Every row gives one point. Each copy is the shape, with its points in the same order, turned, moved and blurred by noise. Say if it was mirrored as well.

Shape:
[[ 32 -23 -29]
 [ 31  22 -20]
 [-17   7 -44]
 [  3 -36 -19]
 [ -8  16  -5]
 [-22  24 -23]
 [ 44  -7  23]
 [-27 -40  20]]
Copy 1:
[[ 49   5  -6]
 [ 31 -29 -15]
 [ 11  11 -48]
 [ 21  30   2]
 [-12 -11 -16]
 [-13  -6 -40]
 [ 21 -22  41]
 [-20  44  23]]
Copy 1 is: mirrored
Copy 2, 8 rows:
[[-32 -21  46]
 [-51 -11   5]
 [ -4 -51  -6]
 [  0 -20  46]
 [ -9 -12  -9]
 [  5 -33 -19]
 [-41  32  26]
 [ 38  13  33]]
Copy 2 is: mirrored

Shape, 8 rows:
[[ 38  12  -6 -25]
 [  5 -23   3  -3]
 [ 10  16 -15  25]
 [ 49 -32  -4 -26]
 [-19 -15  -6  21]
 [  8  42  -2 -11]
 [-39 -51 -62 -23]
 [-12  23 -10   7]]
Copy 1, 8 rows:
[[ -1 -21  17 -23]
 [  0  11 -14   5]
 [ -7 -36 -26  15]
 [ -8  20   2 -39]
 [ -8   4 -24  42]
 [ 18 -43  13   6]
 [-64  34  16  49]
 [ -4 -28  -4  34]]
Copy 1 is: mirrored
Copy 2:
[[ 42   8 -17 -20]
 [ -2  14  21  -9]
 [  4  11 -12  24]
 [ 43  28  22 -32]
 [-23   2  24  19]
 [ 19 -13 -36  -1]
 [ 23 -37  71  34]
 [ -8 -11 -16  19]]
Copy 2 is: only turned
Copy 3 (8 x 4):
[[  0  32  28 -25]
 [-36   5   8  -7]
 [ -1 -25  33  -8]
 [-42  42  37 -25]
 [-32 -29   3  -3]
 [ 26   5  10 -13]
 [-66 -22 -29 -72]
 [  6 -23   5 -11]]
Copy 3 is: only turned
Copy 4 (8 x 4):
[[  4 -17 -18 -38]
 [ 32 -14  -7   7]
 [ 29  -1  27 -24]
 [ 34 -33 -44 -25]
 [ 39  -6  25  15]
 [-17   2  17 -34]
 [ 31 -87  29  33]
 [  4  -4  31 -10]]
Copy 4 is: mirrored

Shape, 12 rows:
[[ -7 -23 -15   1  24 -19]
 [-43 -14  18  20 -20 -52]
 [-19 -19 -49  17  69   5]
 [ 21  22 -47  15  20  10]
 [ 47  37  54  -9  -6  23]
 [  0  40 -12  -3  -6  50]
 [ -6  16  14 -26  -3 -12]
 [-30  -3  -4  15  26   2]
 [ 23  43  29   3  14  33]
 [ 36 -40  -6  16 -12   7]
 [ 18  13   0  -3 -46  15]
 [ 17  -8 -18  24  14 -33]]
Copy 1:
[[-22  16 -19  38  13  31]
 [  9 -16 -61   2  34  50]
 [-64  46 -39  56  18  -3]
 [-36  15   9  32  30 -33]
 [ -5 -63  28   7 -44  -5]
 [ -4  -6  -1   2 -17 -48]
 [ 21 -21 -22  32  -4  11]
 [-30   3 -41  24   4   5]
 [-24 -47   1  18 -34 -36]
 [-29  22  18  -8   5  40]
 [ 22  -9  17 -16   0  -3]
 [-28   3  -8  26  41  23]]
Copy 1 is: mirrored
Copy 2:
[[ -9 -19  13  10  20   8]
 [-22  39  -7  20  51  28]
 [-22 -34  78 -21   6  -3]
 [ 33 -21  31 -38  -4  -1]
 [ 46   8 -43  15 -34 -51]
 [ 12  16  -2 -33 -49 -15]
 [ 15  16 -15  17 -13  14]
 [-16  15  24   0   4 -14]
 [ 28  16 -13  -2 -30 -50]
 [ -3 -42 -28 -26  26  -5]
 [ 23   9 -45 -28 -19  10]
 [ 23 -15   8  -9  44   4]]
Copy 2 is: mirrored

Shape, 12 rows:
[[-32 -63 -12  -3   8 -16 -25 -10  23]
 [-21   5 -31   6   0 -20 -22 -14  23]
 [ 54  12  13 -70  -6 -13 -30  31  43]
 [-27   9  44  38 -21 -20   3   2  12]
 [-16  -6   7  25 -26 -15  -6  32 -54]
 [-14  10 -11  27 -22  -6  -4 -15   2]
 [ 38   3 -19  33  -4 -17  -7  20  35]
 [-13 -41  -5  18  -5 -17 -19 -16 -12]
 [-30 -18 -22   2 -25   4 -17   1  36]
 [-17  14  20  -1  -3  10  39  18 -32]
 [-14  19 -19  -2  20  51 -35  -6  41]
 [ 16 -12 -21  18 -23   9 -27 -17  28]]
Copy 1 (12 x 9):
[[-23   6 -31 -20 -23  28  50  -5 -49]
 [-27 -20 -29 -18 -22   5  41  19   4]
 [ -9 -11 -71  95 -19  17   1  20   8]
 [-25  15   9   6  -1 -53  58  23  -3]
 [ 35  25 -18 -22  -8 -47  26 -13  13]
 [-12  -2  -3 -25 -28 -22  30  27   4]
 [-13 -30   3  27 -63 -11  23  -8   9]
 [ -8  17 -23 -32 -21  -9  25  -7 -26]
 [-12  -1 -12  -2 -31  23  55  31  -6]
 [ 13  16   9   2  41 -22   3  13  21]
 [ 11 -59  -4   9  -8  14  30  63 -21]
 [-14 -13 -10   0 -63   4   8  30 -16]]
Copy 1 is: mirrored
Copy 2, 12 rows:
[[ 11   1  -9   1 -22 -20  33  63  12]
 [ 28 -27  -2   6  17 -22  -6  37  -4]
 [-24 -74  22  36 -15  33  36 -18 -26]
 [-39  10 -24  23  20   5 -43  35  16]
 [-44  16  35 -23  26 -20 -24  24  29]
 [  8  -3   8   7  15 -12 -37  25  16]
 [ 18 -33  -7 -15  26  31   1   2  11]
 [ -3   3  11 -14 -19 -10 -10  52  16]
 [ 19 -21  -3  28   4 -16   5  35  32]
 [-33  37  23  19  15 -13 -22 -13   3]
 [ 28 -35 -28  26 -17 -43  -2 -24  20]
 [ 24 -36   2   4 -14   8 -19  23  31]]
Copy 2 is: only turned
Copy 3 (12 x 9):
[[ -3 -37 -29  23  34 -33 -16  16 -45]
 [ -6 -12   2  14  16 -14 -36 -30 -19]
 [-28  12   5 -67 -13  22 -53  46 -17]
 [ 23  -5 -42  37   9  39 -14 -13  13]
 [ 77   7 -12  23  -9 -12  -6   7   7]
 [ 19 -12   9  30  14   7 -18 -24   6]
 [ -2  25   5  -4  46  -2 -44   4  23]
 [ 18 -21  -9  42  16 -24 -18  17 -13]
 [ 10 -38  -2  -2  36   3 -22 -16 -25]
 [ 37  20  -7   6 -15  17  40  -2   1]
 [-32 -46   4 -34  13 -16  -3 -36  17]
 [ -3 -31  22   8  35  -3 -36   3  11]]
Copy 3 is: mirrored

Shape:
[[ -9  20  27  -7  34  28 -24  21 -27  37 -13]
 [ 35  16 -19  15  17  51  42  -3 -30  33  21]
 [-10 -29   9 -10  48  -7  19   2  -8   1  21]
 [ 24 -48  10  22  17  17 -29  15  32  -4  33]
 [  6  41 -56   8   7  17 -27  11   1  18   8]
 [-24   4 -33 -16 -37  23  45   9  19   3  14]
 [-28  32 -58 -46   9  13  34  13  -2 -33 -23]
 [-20  38  38 -10  -9 -23 -25 -29 -48  41 -26]
 [  1   0  -1 -53 -28 -42 -13   8  19   2  28]
 [ -2  -8  28 -55 -14 -10  13  19 -28 -25  40]
 [ 25  16   8 -26  38  12  26  -1  35  -7 -21]
 [-30  -8 -49 -53 -32  -8  -5  -1   9  15   7]
 [ 29 -31 -26 -32   1   4  25 -22 -32  -6   9]
 [ 55 -22 -20   1  -5 -34  24   1   4  24 -33]]
Copy 1:
[[-28  -5  14  -7  41  -5  36 -36 -50  -9  19]
 [  1 -47   7  31  60  10  55 -10  10 -38 -10]
 [ 26  17  18  -2  30  20  11  17 -23 -35  25]
 [  4  -1  38  27  12 -15  -6   7  15 -13  68]
 [-49 -36 -18  22  44   4 -25 -15   0 -23  -2]
 [  1  12 -12  14  45 -34   0  24  34 -11 -39]
 [ -1 -22 -61 -23  54 -18 -20  41 -17  -8 -33]
 [-45  10  14 -22 -24  21  32 -39 -44 -12 -40]
 [  7   8  43  13   6  -2 -48  19  -9  18 -34]
 [ 22   5  51 -30  33   9   6  35  -9  29 -18]
 [ 14 -26 -17  34   9 -22  19  34 -40  -4   8]
 [ -2   4   8 -11  32 -27 -51   4   6 -17 -51]
 [ 40 -38  19 -18  14  10   2  12  12 -33 -21]
 [ 49 -31 -16  39 -22   5   3 -29   4  -9 -12]]
Copy 1 is: only turned
Copy 2, 14 rows:
[[  9  17 -19 -13  15  33  -6   5 -54 -17  51]
 [-25 -61  19 -24 -22  11 -22  -4 -50  11  35]
 [-24  28  43 -23  -5  -5  -5  -2 -38 -29  17]
 [-61  33 -18 -42 -23   7 -39   2  -4 -31 -10]
 [ 23 -22 -26 -44   1 -15 -22  16   7  11  35]
 [-11 -22  42  11 -31   9   6  26  25  16  28]
 [ 19   0  32  -5  -4 -31  50  21  -6  58  27]
 [ 38 -11 -17  30  29   8  13  -6 -34 -70  50]
 [  6  29  19  -3 -22  -7  13 -35  50 -33  33]
 [ -9  35  24  19 -49 -11   6 -44 -10 -21  42]
 [-20   0   8 -36  -1  24  47 -16 -18  -2  -5]
 [ -2   2  30   0   2 -27  11  14  53  -6  56]
 [-51 -24  33   7  -5 -39   2 -26 -14  -9  30]
 [-31 -28  24  -3  40   1  -2 -39  16  -8 -16]]
Copy 2 is: only turned
Copy 3:
[[ 23   6 -20 -17   9   2  15  41 -56  29  41]
 [  3  -9 -51 -13   1  29   2 -40 -33  51  13]
 [ -5 -14   1 -23  31 -21  12   9 -35  21 -26]
 [  4   1  -4  30  15  18  60  18 -25   0 -42]
 [-34  41  -6 -10  -3  27  24 -14 -19   8  49]
 [-44  17 -10   8 -12   5 -23   1  26  51  -6]
 [-53   7  38 -51 -20   1 -10  -2  13  52  27]
 [ 30 -11 -12  -4   2 -21 -44  31 -36 -21  69]
 [-66 -16  19  34   3  -9 -15  38 -19 -12   4]
 [-40 -62  12  16  33  -3  -8  36  -8  28   7]
 [-23 -13  -3 -48 -37  17   7  19 -38  12 -21]
 [-58  20  29  28 -12 -32 -11   5  -2  26  24]
 [-17 -40  20  11  -4 -11  -1 -38 -24  31  -2]
 [ -7  -1  29  12 -23  28 -36 -29 -58  -4 -24]]
Copy 3 is: mirrored
